Rows are points. Examples show where two turns around zero, p and q, send a point. Where does a point land after both, in the order given? Backwards means that the second turn is done in reverse. Each puzzle has new turns, and all numbers are rounded.

Turn p:
[ 6 11] -> [ 5 11]
[27  2] -> [27  4]
[-33 -13] -> [-32 -15]
Turn q:
[-34   5] -> [-21 -27]
[ 32 -19] -> [32 19]
[-5 23] -> [-22   7]
[16  1] -> [ 7 14]
[ -9 -10] -> [  4 -13]
Where do these land?
p, then q: [-2 -6] -> [ 5 -4]
q, then p: [-11 -12] -> [  6 -15]
q, then p: [48 -4] -> [24 42]
q, then p: [-13   7] -> [-12  -9]
p, then q: [-21  14] -> [-22 -13]

Turn p:
[-37  25   0] -> [11  7 43]
[ 40 -11   4] -> [  3 -11 -40]
[ 23  -1 -11] -> [  7   7 -24]
[-24  -5  -9] -> [-13  12  19]
[-26 -13  12] -> [-21  -9  22]
[22  4  4] -> [ 11  -7 -19]
Turn q:
[ 18  -4 -25] -> [  5 -24 -19]
[-5  7 -7] -> [ 8 -5  6]
[ -7 -14  18] -> [-6 23 -4]
[-48  10  30] -> [12 41 38]
[ 10 -14  -4] -> [ -3  -1 -17]
[ 31  15 -12] -> [-15 -33  -4]
Where do these land?
q, then p: [-26  -6 -14] -> [ 18  -5 -24]
p, then q backwards: [-6 -6 14] -> [10 13 -2]
q, then p: [-25  -5 -24] -> [ 12  -4 -32]
p, then q backwards: [39 12 14] -> [  6 -19 -38]
q, then p: [ 38 -12   2] -> [-23  29  16]
q, then p: [-21  16   8] -> [ 11 -25   0]

Turn p:
[ 24  -6  40 -11] -> [  3 -14  -5  46]
[-31   6  12  41] -> [ 26 -34  -9 -30]
[ -8  -7   1 -30] -> [-28   5 -12   7]
[ -5  11 -29   2] -> [  1  21   4 -23]
[ 17 -22  15  -5] -> [ -9 -12  14  25]
[ 8 13 -9 16] -> [20  9  6 -7]
[ -5   4 -29 -13] -> [-14  24   2 -17]
Turn q:
[ 16  -1  11 -12] -> [ 10  11  -6 -17]
[-39   5  -7  -2] -> [-26 -11 -15  24]
[ 10 -31   2  48] -> [ -3 -33  45 -17]
[-14   9  34  -3] -> [-30  16  -7 -15]
[ 18 -10 -21   4] -> [ 26 -11   9   3]
[ -4  -3  -2 -13] -> [  2  -2 -14   0]
[ 14  29 -17 -22] -> [ 23  28 -12  19]
Where do these land?
p, then q: [ -7 -18 -13  21] -> [ -5   2 -20 -24]
p, then q backwards: [ 6 -9 17 20] -> [  3 -15 -22  10]
p, then q: [ 11  18 -10  13] -> [14 22  5 -5]
p, then q: [-19  37  -2 -40] -> [14  4 -3 56]
q, then p: [ 10 -27   8 -13] -> [-25  15   9  10]

Turn p:
[-19  -9 -20 -22] -> [  0  27   7 -23]
[26 21  0 40] -> [ 20 -33  13  33]
[-12  17  20  -3] -> [-27  -3   4   9]
[-47 -13  20  -6] -> [-32  39 -13  11]
[ 30 -22 -22  15] -> [ 43  -9 -10  -3]
[ 22   5   2 -23] -> [ -3 -20  -2 -25]
Turn q:
[-6 14  3 11] -> [13 12  0  7]
[  3 -14 -21  10] -> [  2  -8  22 -14]
[19 10 36 41] -> [ -3  57  -6 -12]
[ 24 -19  -2   2] -> [-15  -1   2 -27]
[-46   9  12 -27] -> [ -3 -16  -8  52]
[  5  -1 -29 -38] -> [  6 -46 -10  -7]
Where do these land?
p, then q: [15  1 -9 21] -> [ -9  12   3 -23]
p, then q: [-37   6 -16  18] -> [ 20  36 -15  10]
q, then p: [ 33  -2 -26 -34] -> [ 17  22 -22 -41]
q, then p backwards: [-19   1  16 -16] -> [-6  1 22 19]
q, then p: [ 20 -28   6  34] -> [-47  -1  10 -11]
q, then p: [-12  22  29 -23] -> [33 10 24 16]

Turn p:
[40  9 15 -6  0 -1] -> [ 20 -18   8 -28  19   5]
[-5  2 -9  5  2 10] -> [  4  10 -10   5  -1  -1]
[ -3 -17 -13  -6  23  -3] -> [-4 14 12 19 14 10]
[  0  14  33   1  -2 -19] -> [-21 -14  10 -28  -2  -9]
[ -8 -10  -1  -3  -6  12] -> [ -2  -2 -11  10  -6  10]
[  3   1  -7   2 -28 -14] -> [ 12 -16   7   3 -21 -12]
[-20  12 -11 -10  10  24] -> [ -8  11 -29  15  12  -7]
[ -7 -11  -7  16   0  -9] -> [ -1  13  11   5 -15   2]
Turn q:
[  9  10  17 -16 -17  12] -> [ 16  16  18 -16   0   7]
[  0 -12  -1   6  -4 -15] -> [ -2  -2  -8   0  -8 -17]
[-37   7 -28   2 -15 -11] -> [-19 -18   8  17 -38   7]
[ 14  -8   4 -12  16   1] -> [ 15   1 -16  -4  13   4]
[-19  -5   3  12  15 -20] -> [ -4  -4  -8  29  -4 -14]
[-15   3  -6  -1 -11  15] -> [-12   7   9   0 -12  15]
[ -1 -15   6   7   1   1] -> [ -6  11 -10   1   1  -8]
[ 19  11 -12   4  17  -1] -> [  2 -22  -3  -4  21   3]
[29  9 16 -2 -1 18] -> [ 10  10  10 -22  27   4]
Where do these land?
q, then p backwards: [-25  18   7  11 -48   5] -> [-14 -17   5  30   1 -45]
p, then q backwards: [  6 -13   6  -5 -22   4] -> [ -5   8 -20 -15   2  -8]
q, then p: [ 10 -11   3 -13  12 -14] -> [22  3 13  6  6 -1]
p, then q backwards: [-1 -1 -3 -1 12 -2] -> [0 2 8 6 2 7]
q, then p: [14 31  4  8 13  3] -> [-14  10   9 -13  16  25]
q, then p: [  6  -3 -32 -10   2   7] -> [  5  -5 -13  27  -1  17]
p, then q: [-13  -4   9  -3  10  11] -> [-12  -3   2  11  -4  14]
q, then p: [ 16 -10   1  12  12  -6] -> [-2 11 17 12 10 -5]
q, then p: [-12  -7   5   1   9  -7] -> [  8  11   3  -4 -10  -7]

Turn p:
[ -5 -13  25  -4   5  13] -> [  0  -1 -26  12   7 -13]
[-22  21 -24   4 -15  27] -> [ -6 -21  25   7  33  15]
[ 20  -9 -22   1   5 -15] -> [  7  -5  11 -23 -23  -1]
[  0  -6 -22  -5  18   1] -> [ 16 -15  -1 -14  -5  13]
[ 10  -8   7 -20 -29  16] -> [-32 -19  -4   8  -3 -14]
[-15 -10  18  -3 -22 -15] -> [ -7   7   1  32 -13  -8]
[21 11 23 30 20 -7] -> [ 11  38  -8 -20  10 -17]
[-11  14  -5  -3  18 -21] -> [12 16  1 -1 -6 26]
Turn q:
[  9  12  14   6  20 -10] -> [  4 -18   1  17  15  11]
[ 17  -9 -17 -19 -23   0] -> [ 21  14  -8  -5 -27 -10]
[ 13   3 -11 -17 -17  26] -> [ 18  13  -6 -23 -19  12]
[-11 -13  -5  20  19  -2] -> [ -9   8  10   4  27 -10]
[ 11 -13  -8  14 -37  17] -> [ -2  37   9  -3 -26   8]
[-22  24   3  -5  17 -19] -> [-11 -38   7  -1   8  -9]
[-18  -3  24   0  21 -12] -> [-21 -18 -13  10  21  -2]
Where do these land?
q, then p backwards: [-27  -9  15  -8 -12   1] -> [ 22   3  14 -21  -9   5]
q, then p: [  6 -13  -1   4  -8  17] -> [-13   3   4  -6  13  13]
q, then p: [  2 -17  -3  42  17  17] -> [  8  28 -22  -8  31  17]
q, then p: [ 16  -6   8   0 -15 -18] -> [  1   6  25   0   5 -15]
p, then q: [ 13  15  21 -12  -4 -48] -> [-17 -16  24 -22 -36  18]
q, then p: [  0  21 -10  -7  -6  21] -> [-24 -15 -17   2  -2  -3]
p, then q: [  8  12 -14   0  -6  -7] -> [-10  -5 -15  -6  -4   9]
q, then p backwards: [-14 -18 -20   1  -8   6] -> [24  4 11 17 -3 -5]
p, then q: [ -4  15   4 -19  42  11] -> [ 32   8   3 -36  10  -1]

Turn p:
[  8 -16  -3  24 -20  -1  16  19] -> [ -3  -2  27   1   7   6 -20  27]
[-25  -5  10  16 -28  -3  13  16] -> [ 14  10  19 -14  22 -13 -24  12]
[ 22  10  -5 -29  31  15  12  -6] -> [-25   5 -30  15 -18  20   1 -18]
[-20 -21  19   5   5 -17 -24 -14] -> [ 24  11  -5 -14  11  -8  32  13]
[ 25   0  -6 -45   0 -15  19   5] -> [  1  11 -27  16 -41   7 -22   3]
[-4 -6 -9 -7  2 -5 21 16] -> [-10   9  -3 -12  -9   4 -20   9]
[ -9  16 -11  22   9  -2 -26  -9] -> [  0 -20  16 -13   4  -7  25 -17]
[12  5 15 -6 -8 -5 16 26] -> [  1  24  13  11  -9   6 -22   0]
[-11   6 -12  22  -7  29 -34 -11] -> [-12 -27  13   5  26 -25  24  -9]
[  3  12   2  -2  15   2 -13 -41] -> [ 11 -21 -21   5   5  11  26 -19]
Turn q:
[-8 16  1 18 12 14 -7 10] -> [  4   2 -12   3  10  14 -16 -20]
[-13   9 -14 -31   9  -6   0   5] -> [-21 -11 -15 -14   1 -20  11  -8]
[-13  12  -5  -6 -17 -16   9   5] -> [ -7  10  -2  12  -8 -21  10 -11]
[ -8  -7  14 -35 -11  -7  16  18] -> [-25  19   8 -16  -1 -12  29   0]
[ 23  21  17 -23 -15   7  -6   2] -> [  1  19 -29  -3  -2   7  24  18]
[ 17  -3   0  34 -23  34  27 -27] -> [ 51  26  10  -7 -17   2 -27  13]
[ 17   9  -1 -10  10 -12   5  15] -> [-7  2 -9  3 25 -8 10  8]
[ -6 -15   6  23  21  -8 -13 -21] -> [ -6 -20  14  12  -5  16 -28   9]
[ -9 -41 -16  30  14  -6 -30  -8] -> [  8 -45  34  11  -4  22 -13  -6]
Where do these land?
q, then p: [ 12  -4 -34  48 -18  -1 -29   0] -> [ -4 -20  20  34   8  35  22  33]
p, then q: [ 22  -9 -39  38 -11 -24 -16 -20] -> [  0  21  52 -22   4  17  28  12]
p, then q: [ -8  17  16 -18 -22  -8  20   3] -> [ 12 -21 -24  18  -1  12   4  14]
q, then p: [-18   0  -9  -7  14  -4  -5  14] -> [  7  -3 -21 -14   8   1  10   6]
q, then p: [ -1   3  11 -20  19  -2   0   0] -> [-10   8 -11 -19   0 -16  -3  -3]
p, then q: [ 19   0 -11  16 -11   1  27   9] -> [  0  -3   4  -5  -7  37   8 -13]
q, then p: [-14 -19  15 -35  -1  14   5  -1] -> [  9  18 -25  -1   3 -20 -27  -8]
p, then q: [-19  12  10   6  13  13  17 -22] -> [  0 -24 -11 -25   1  -4 -18   8]
p, then q backwards: [ 13   8   4 -25   1  13 -14   8] -> [-16  20   2   2 -16 -20   0   0]
p, then q: [-7 -8 37 -5 15 -2 -4  9] -> [  4  16 -31   1  13 -12 -16  -1]

Turn p:
[-12 -15   6   1  10  13   6   6] -> [-14  -6  -3  18   4   2   6  11]
[-22  -8  13   9  24   2 -25  15] -> [-33  -3   3  18 -28   2  -4   1]
[ 25   1  23  15  16 -19  -8  -2] -> [ 10 -16 -11   5 -20 -22 -25  -9]
[ 5 -7 -6 -4 14 -8 17  7] -> [ -5   6 -13   8  14 -14  -1  -6]
[ 19  -1 -10 -28  -5   5   0 -19] -> [ 14 -15   6 -12  18   0  17 -21]
[  4  -2 -17  -2 -22  13   4  11] -> [  1   8  15 -15  15  -3  10  15]
[-14  -2   0   7 -26   1  -3 -22] -> [14 -1 14 -3  4 30 -8  7]
[  5   4 -18  21 -11 -13   2  12] -> [  4  24  10  -8   2 -11 -17   7]
[  2  22  -2  -6   0   8  13 -17] -> [ 23   5 -10  -1  -1   7  17  -5]
[-12   9  11 -13   1  -2  -6  10] -> [-14  -2 -12 -10 -11   8   6   0]
Turn q:
[ 10  -4  -9 -14 -13  10  12  15] -> [ 10 -10   1 -12  -7 -23  -9  -4]
[ 15 -13  16   0   1 -10   3   4] -> [ -7  -2   2   6  19 -14   0  10]
[-23  14   4 -13  -7 -21  10  -5] -> [  0 -24   7 -13   7  26  -4   2]
[  9   6  20  -4   5   1 -19  13] -> [-11   5   2  15  16  -5 -13 -17]
[  5   6 -10  10  14  24   6 -15] -> [  6  11  -3  16 -28   0   2   8]
[23 27 -1  8 -9  4 -9 27] -> [-15 -12   7  11  -7 -21   5 -34]
[-10  -8 -10  -2  -9 -13 -12 -20] -> [ -1   3 -21 -14   5  17   8   5]
[-11 -18   0  -3  27  -6  10   2] -> [23 11 14  5 13  7  3 16]
[-17 -10  -9  17 -10  10  -1 -19] -> [ -7  18  -7 -16 -17  12   7  13]
Where do these land?
q, then p: [  5  -6  17 -10   4  -9   0 -25] -> [-19  15  13   9  -5 -15   5   7]
p, then q: [ 15   8   3  -5 -11 -17   9  -3] -> [ 14  -5 -21   9   6  -3   0  -6]
p, then q: [ -2  -5 -38   0  -8 -11   7 -22] -> [-8 -2 -3 43 -9 11 -7  5]
p, then q: [ -2  -5  10  18   2 -17  -8 -22] -> [-19  20 -21   4  -2  -6   1  -7]
q, then p: [-15  -2  11 -11   0  15  -7  48] -> [ 11 -31  -9  -2 -29  13  -7 -29]
q, then p backwards: [  7 -11   3   9  12  -4  10   3] -> [  4  -3 -10   8   0  17   7   4]
p, then q: [ 0 -4  5  5 -6 23 -9  9] -> [ -4  -1  19 -11  11 -10  -7   3]
q, then p backwards: [-9 16 12 -5 -2  9 10  1] -> [ -4 -11   9   9  -4  -5 -18  -4]
p, then q backwards: [  0   9 -23  -1   8  11 -13  11] -> [ 1 -4 -5 28  0  5  1 15]

Turn p:
[-18  -7   4   9  -8  -5  11   8   1] -> [ 15   2   6  -7   9 -18  -1   0   0]
[ 27   0  -8   1 -15  11  12   5   7] -> [-14  18  11  -5 -10   8 -17  15  -6]
[ -7  10  -5  -4   8  -4   9  -3 -11] -> [ 3 -2 14  7  4  4 11 -6  6]
[-9  5  1 45  4  2  1  0  7] -> [ 12 -17   7 -28  -4  -8 -17  -4  24]
[-13   1  -3 -11   5   6 -27   6   9] -> [-15 -17 -19   5  -1 -13  11   1  -3]
[20  7 11 -9 -8  5 13  7 -7] -> [-7 28  6  0 -7  7  1 -3 -2]
[ -9  -6   1  -8  10   3  -8 -24   5] -> [  7 -12 -16  14   9   9   3   8   8]
[  5  -5   0  -3 -18  -5   2   3 -12] -> [  6  11   5   8  -8  -5  -8  -4 -12]
[ 16   6  -1 -11   5  -8  -6  -2  10] -> [-17   1  -6   2   6  14  -3  -4  -7]
[-13 -13   0 -10  17  -5  -6   0  -9] -> [ 12 -12  -7   4   4   2  21  -1  -9]
Turn q:
[-12   9  10 -17 -10   5  15  -2   2] -> [  6   8 -14   4  16  15  11   1   8]
[ -6   3  -2   8   5   7 -14   8   6] -> [ 2 -9 13 -1 -5 -4 10  8 -5]
[-12   6 -17  -3  15 -16   0 -13   0] -> [  3   4  -2 -28   4   2  -9   7 -14]
[-10   1  13  11  -3  11   7   3   9] -> [ 7 -9  4  5 12 -5 10  3 14]
[  1 -19  -8  -8 -18   3 -16  12  -6] -> [ -5  -9   8  17  -7  13   2 -17 -17]
[ 15 -17  20 -11   9   5  -4  -8  -2] -> [  0  24   9  19   4 -11  -8  -5  -1]
[ -2   0 -16  10 -18  14  20  16   4] -> [ 14 -27 -17   5  -6   5   6 -10  10]
[ 18 -10  11  20  -9  -1 -15  -1   6] -> [-12  -4  22   9 -11 -11  -5 -11  14]
[19  9 -3  2  6 -1  0 -9  1] -> [ -1  11  -1  -5 -16  -5  -8   4   9]
[ -6  10  -6 -15   5 -16  13   7  -4] -> [ -6   6 -23 -12   5   3   6   1  -9]
[ -5  10  -1   3  17 -11  -6 -12 -16] -> [-10   6   1 -12   4  -2 -14  20  -8]
Where do these land?
q, then p: [ -2  -2  26   1  15   7  10 -15  -1] -> [-17  -9  -1 -20   9   7   4 -17   4]
q, then p: [-10  -4  -6 -11  48   2  -2   8  -2] -> [ -2   6  24   0 -11   9  14 -34 -23]
q, then p backwards: [ -3  -4  -1  17  -7 -14  -4   3  -3] -> [ -1  12 -11   8   4  -6  -8   7   9]
p, then q: [ 1 -9 -1 -4 -8  8  5 10 11] -> [-12  -3 -10  -2  -1   1   9   5 -10]
p, then q: [-1 31  7  7 -2  0 -3  9  6] -> [  7  11  12 -20  18   8   8  -1   3]
p, then q: [ -1  -3  -4 -11 -12   7   0   4  -7] -> [-14 -11  -5  -3   2   0   0   2   7]
q, then p backwards: [  1  -6  -2   9 -11  13  -9   7  -5] -> [ -3   4 -17   0   1  -1  -6 -10 -11]
q, then p: [  1  -8  -7  -9 -13   1  -8 -10   5] -> [  0   7  -9   8 -10   4  -3   4  15]
p, then q: [ -8  -3  -5  -8  -5  -7  14 -18  -5] -> [ -3  -3   6   4  -9 -21  -3   9  10]
q, then p: [  8  -7  -6  22 -13   9  -4  -1   4] -> [  9   4 -21  -4   3  -2 -16   6  -5]
q, then p: [  1   6   4  -6  -7 -38  -6  -4   9] -> [ 0  0 -1 27 20 -7 19  2 14]
q, then p: [ 12   9  -6  -6  15  11   6   7 -12] -> [ -8  -5  16  -3 -10 -10 -11  -6 -12]
